Rows are points. The window is the flat piece filled in between its corners: a triangle in 3 columns, a solid with four corners in 4, and so on. A path goes straight from each point to the next, and from the last back to the first. List the points from which the path goes on through the window.

Window:
[[ 38  66   0  22]
 [  4 -11  37 -37]
 [-54 -25  44  12]
 [-31  -2  31 -62]]
Path:
(1): [-22 -15  19 -26]
(2): [ 21  22  62 -64]
(3): [38 60 40  5]
(4): [  3  33 -24   4]
(5): [ 38  28 -12  17]
(6): [ 6 64 37 16]
(7): [ 22  15  85 -42]
(8): [-74 -41  -7 -66]
Through the window after points: 1, 3

Window, 8 rows:
[[ -32  -38  -48   -2   69   31  -21  -46]
 [   4   23  -86  -23   62   21  -16  -12]
 [ -15   -2   -5  -20 -107   32  -29   99]
 [  28   -4  -13  -38   15   -3   82   12]
 [  16   25   33   15  -34   -6  -15   -2]
 [  44   21   45   24   46   31   79   23]
 [  20  -43  -89   33   37   26   17  -24]
 [  61  -18   54   -7  -25   12  -15   46]]
Path:
(1): [  1   0 -47  -1  35  -4  10  14]
(2): [ 47 -21  23  -2 -19 -42 -11  36]
(3): [ 39   1  40  -6  -3 102   5  24]
(4): [ 49 -24  41 -86 -40  83  48  36]
(5): [20 12 -7 38  1 -3 15 21]
(6): [ -1   5 -12   3  12 -53  90  87]
(7): [ 22 -10  -9 -24 -37  50 -15  14]
(8): [ 46 -14  -4  -5  45  94  27 -50]
(9): [ 24  14   7   5  15 -16  38  49]
(10): [-21 -13 -20  21  21 -39  -2  41]
(11): [ 91   3  -6 -41  44  71  46 -46]
(12): [ 27   3 -15  -9 -40  79  -2 -15]
(13): [  4 -11   1 -17 -14 -55 -16  73]
(14): [ -6 -34   4   9  49 -33  24  -3]
(15): [ 42  39 -30 -35 -52  86 -20  22]
(16): [ 43  25 -21 -49  19  56   4 -22]
Through the window after points: 2, 6, 8, 14, 16

Window (9 x 9):
[[  0 -25 -92   8  46  24 -43  19 -50]
 [-80 -11  55  10  22 -50  26  29  90]
 [-66   7  73 -13  34 -46  86  21  22]
 [-45  49  -8 -11  17 -18  58  -4  71]
 [ 21 -18 -37 -48 -32 -39   0 -19  30]
 [-18  53  25  -9  19 -79  11  25  40]
 [ 49 -25 -57  61   8  58 -20  50 -41]
 [  1   6 -25  41   4  40 -44 -32 -43]
 [-79  33  22 -16 -25 -18  25  48  19]]
Path:
(1): [-40  31 -53   7 -32 -78 -19 -17   3]
(2): [-49  16  21  22 -14 -32  33  17  30]
(3): [-13   9  15 -79  32 -17  25  23  29]
(4): [-28   1  38   1  42  -8  -3  50  47]
(5): [-52  -6 -11  14  -8 -33  26   5  36]
(6): [-34  -6 -66  52 -34 -67 -12   5  24]
(7): [ 17  19   9 -42  24  29 -20  -2  -4]
(8): [ -3 -19  24 -16  49  -9 -19  11  20]
(9): [-78  21 -26  36 -44 -30  76  35 -28]
(10): [-23  57 -44  38 -73 -48  66  -4   4]
(11): [-26 -19  38 -14  56   2 -18  20  49]
(12): [ 3  5 90 -7 81 29 44 50 36]
Through the window after points: 4, 12

Window, 12 rows:
[[ 36  -6  15  28  49  -4 -31  37  -5  20   1 -15]
 [-77 -28  57  28  18 -72  45  51 -33   3 -21   8]
 [ 33 -33  28 -23 -45  30  28  24  37  27 -16  39]
 [-16  26 -52  46  32 -29 104   6 -21 -11 -43  23]
 [ 43  62  -3  -8 -68 -39 -40  74 -10 109  -9 -43]
 [ 60  19  39   8 -20 -28  21  39  35  62  -9 -75]
 [-37 -33  78 -46   4  60  45 -11  30  49  65  18]
 [-32 -81   5 -26 -13  25 -35 -46  20  79 -25  33]
 [-37 -33   2   4 -11 -32  52  63  58  59   7  32]
 [ 19   2 -17 -48 -55  10  22  31  23  -1  32 -71]
 [ -7 -36   9 -21  68 -28   0 -81  38 -42 -21  78]
 [-35  40 -21 -41  14  16  32  17  32 -40 -55 -41]]
Path:
(1): [  43   56  -17 -119   11   17   33   59  -29   32  -23  -21]
(2): [-17 -25  17  56 -68 -24 -11  12  51  35  25 -41]
(3): [ -5 -15  34  66 -71  56  -4  32  29  19   1   1]
(4): [-34 -50  -1 -45  25 -27   2 -25   3  57 -28  21]
(5): [  8 -41  25 -21  56 -15  18  20   0  36 -13  -2]
(6): [-37  27  27  35 -44 -13  22  28  34  20   0  19]
(7): [-23  42  15  31 -45  20  53   5  29  48  -5   3]
(8): [ 43 -28   0 -22  20 -56  11  55  11  34 -14 -40]
Through the window after points: 1, 3, 7
